Every row gives one point. The ring and each string are closed loops that go straight from each point to the next, and from the last back to the first. Before rounding, they use only three directions, however many columns there are. Count how often each string passes through the ring. Passing back the other way cancels.

Ring:
[[-26 -11 -26]
 [-21  18  -2]
 [-11  30  28]
 [  5  22  52]
 [ 21   1  45]
 [ 27 -18  19]
 [ 22 -33  -4]
 [ -1 -44 -30]
 [-20 -34 -34]]
String, 25 rows:
[[-19  -8  19]
 [-27  31  38]
 [ -6  51  39]
 [ 18  51  20]
 [  0  45  84]
 [ -5   9  74]
 [  3   0  34]
 [  4  -5  34]
 [ 10 -16  58]
 [ 45  -7  51]
 [ 33   1   8]
 [ 17  -9   4]
 [ 32  -2 -13]
 [ 26  -9 -17]
 [  2 -23  -1]
 [-12 -63 -10]
 [ -8 -69 -48]
 [  9 -18 -48]
 [ -6 -18 -16]
 [  0  -6 -22]
 [-19  -9 -53]
 [-37  -6 -49]
 [ -6  11 -20]
 [ -6  33 -26]
 [  5  20  -8]]
Times through: 2
String:
[[-43   6  20]
 [-18  -4  19]
 [ -4  12  14]
 [  9  34  16]
 [ 11  51  43]
 [ 14  25  24]
 [  1   1  34]
 [  1  -7  57]
 [ 21  -5  79]
 [ 44   3  49]
 [ 46   7  12]
 [ 17   1   0]
 [ -1 -36  18]
 [  7 -55   5]
 [ 21 -68 -32]
 [ 21 -49 -52]
 [ 14 -18 -37]
 [ -1 -19 -18]
 [-24 -41  -8]
 [-49 -60 -38]
 [-39 -30 -42]
 [-12  10 -42]
 [-17  24 -38]
 [-38  24 -15]]
Times through: 2
